Each row is a point. The last column is the point's height on a tilted bowl or saddle (a function of degree 2), plus a little noise. Along how many of its main directions does it bend up, bend down or stay straight?
In the rows, 128 means zero.

Points (15 x 4):
[[ 96 134 173 154]
 [148 175 173  95]
 [164 112 128 130]
 [112 141 106 137]
 [119 183 104 149]
 [111  49 154  99]
 [117 101 144 138]
 [131 168 121 137]
 [179 173 112  25]
 [152 186 136  94]
 [203 117 174  99]
 [130 185 101 118]
 [ 92 105  96  94]
 [137 126 175 123]
 [119  87 138 129]]
Directions: 1 up, 2 down, 0 straight

Points (23 x 5):
[[ 86 145 157 119 143]
 [116 117 147 144 147]
 [123  98 108 134 130]
 [ 37  81 204 142  92]
 [125 140 118 101 153]
 [111 118 149  75 168]
 [150 105 106 143 121]
 [112 122 136  60 169]
 [140 111 133 111 155]
 [176  68  97 164  86]
 [112  87 178 227 148]
 [159 105 174 120 195]
 [118 164 145 139 151]
 [120 224 168 110 174]
 [132 146 115 137 138]
 [166 149  98 131 122]
 [105 128 115 131 137]
 [ 50 153 140 147 108]
 [128  83 131 126 144]
 [ 92 158 101 118 146]
 [173 153 111 163 117]
 [167  66 188 115 223]
 [ 90 111 163 134 143]]
Directions: 1 up, 1 down, 2 straight

Points (25 x 5):
[[147 130 158 154 139]
 [145 124  78  83 148]
 [124  91 109  99 153]
 [198  74 147 126 175]
 [150 144 141 166 135]
 [109 161 172 134 154]
 [120 131  88 101 139]
 [103 101 149  42 211]
 [ 93 114 141 108 156]
 [138 108 148  73 166]
 [ 51 110 103 143 174]
 [116 202  60 110 160]
 [ 69 117 100 149 157]
 [ 97  84 191  88 216]
 [129 130  95 116 130]
 [118 189  88 130 141]
 [145  99 183 152 165]
 [163 163  94  80 139]
 [ 93 152  97 151 141]
 [116 122 106 154 133]
 [ 95  91 139 189 160]
 [173 147 138 134 132]
 [129 181  75 108 140]
 [108 161 142 105 143]
 [166  86 124 158 147]]
Directions: 4 up, 0 down, 0 straight
